Every row gives one point. Examples show where two turns around zero, p and q, send a point. Write where each new point lands after one turn and then the other. Backwards means that the second turn is done in reverse. Each puzzle has new turns, and all numbers are rounded.
(in the rows, 128 means zero)

Turn p:
[117 191] -> [173 173]
[133  98] -> [106 107]
[159  87] -> [112  79]
[102 135] -> [119 153]
Turn q:
[149  73] -> [95 79]
[106 183] -> [161 177]
[152 140] -> [152 115]
[106 116] -> [106 139]
Where do these land?
q, then p: [133 125] -> [123 124]
q, then p: [ 98 160] -> [168 145]
q, then p: [91 93] -> [108 175]
q, then p: [190 134] -> [112  68]

Turn p:
[128 141 116] -> [117 135 140]
[166  75 175] -> [179  71 102]
[171 107 164] -> [149  73 119]
[ 80 131 101] -> [123 183 124]
[ 82 174 113] -> [ 79 173 122]
[141 140  99] -> [121 134 161]
Turn q:
[198  91 110] -> [197  89 146]
[102 164 158] -> [102 175 124]
[ 80 127 142] -> [ 79 136 135]
[132 130 102] -> [134 112 108]
Where do these land?
q, then p backwards: [146 122 110] -> [139 108 141]
q, then p: [129 177 120] -> [103 146 167]
q, then p: [130  39 159] -> [161  86  51]
p, then q backwards: [130 183 133] -> [ 74 117 133]
p, then q backwards: [105 118 118] -> [136 151 139]

Turn p:
[151  70 105  76] -> [ 60 165 113  98]
[ 45 141 164 121] -> [200 146 152  79]
[120 175 144 138] -> [168  98 116 133]
[145 106  94 133] -> [ 99 151 124 152]
[154 113 154 161] -> [110  99 164 142]
[153 163 106 140] -> [132 110  99 164]
Turn q:
[165 102 108 107] -> [114 179 133 118]
[151 161 165 191] -> [103  91 148 196]
[ 89 152  98 108] -> [151 104 143  83]
[152  88 185 111] -> [142 167  82 172]
[ 84 157  98 149] -> [124  75 145  95]
[101  76 137 119] -> [126 136  71 110]
[154 160 105 109] -> [138 145 175 121]
Where do these land?
p, then q backwards: [177 147  60 159] -> [161 103 196 173]
p, then q backwards: [108 103  74 138] -> [182 105 142 110]
p, then q: [148 103 176 120] -> [160 138  81 121]
q, then p: [ 87 136 125  81] -> [ 78 115  92 121]
p, then q backwards: [147 119 168 141] -> [115 159 106 153]
p, then q: [101 160 166 129] -> [125 183 125 142]

Turn p:
[ 72 216 124 134 111 143 135  78] -> [116 189 132 104  89  44 159 125]
[125 104 162 154 177 134 123  76] -> [ 70 131 101 129 118 122  71 122]
[148 106 124  74 110 125 154 148] -> [169 117 107 142 173 141 144 109]
[125 130 111  46 138 124 120 167] -> [149 128 119 121 206 133 170 147]
[150 107 185 152  88 114 161 161] -> [138 131 145 159 111 181 131  63]
[152 113 101 163 164 116 148  55] -> [105  87  74 121  86  96  85 133]
[134 112 109 165 103 188  68 114] -> [149 151 160 154  98 127  77 190]
[ 75 136 117 144 112 115 156 168] -> [144 127 175  81 127 124 146  95]
[155 129 107 126 166 113 164 172] -> [136  98 100  86 133 172 153 125]
[143 128 141 123 111 107  50 141] -> [102 121 167 181 138 139 146 170]
Turn q:
[ 90 112 113 103 110 184 114 136] -> [141 147  97 180 128 135 118  84]
[ 78 118 114  97 129 123 204 143] -> [ 75 123  79 148 193 130 120 129]
[153 192 131 151 116  92  97 104] -> [145 103 144  64  93 165 147 131]
[161 135 122 171 113 126 126  79] -> [176 109 120 107 109 127 152 167]
[139 137 136 126 151 103  97  67] -> [151  98 170 131 119 163 162 150]
[116  84  81  63 119 130 182 177] -> [108 147 107 152 215 112  66 108]
[ 74  75 102 121 114 120 136 162] -> [113 190 110 152 178 121 135 111]
[170 157 154 170 177 141 103 149] -> [112 129 159 113  52 118 108 159]
[171 140 200 149 123 133  94 134] -> [130 105 166 107  67  82 147 113]
Where do these land?
q, then p: [165  71 131 179 137  97 139 136] -> [104 117 132 121 142 167 202 105]
q, then p: [ 63 149 177 105 114 174 119 134] -> [147 115 134 114  82  62  82 103]
q, then p: [138 174 157 108 123 147 130 158] -> [134 119 152 158 147  82 103 128]
q, then p: [ 94 156 118 132 107 186 115 132] -> [169 119 127 136  85  89 113 155]
p, then q backwards: [110 142 166  93 128 170 102 123] -> [101  78  97 138 140 115 129 160]
q, then p backwards: [133  85  97 134 151 137 134 187] -> [ 99 122 159 120 129 182 100  91]
p, then q: [154 135 104 167 131  58 174  93] -> [181 146 111 140 205 110 163 131]
q, then p: [168  99  97 152 182 117 139 107] -> [120 141 161 126 135 201 156 137]
q, then p backwards: [179 136 101 146  84  69 115  72] -> [111 126  49 109 126 144 151 197]
p, then q backwards: [ 79 149 155  47  91 174 138 126] -> [108  36  99 129  79 105 113 157]
p, then q: [125 114 104 144 160  79 102 140] -> [105 157 133 170 157  98 142 113]
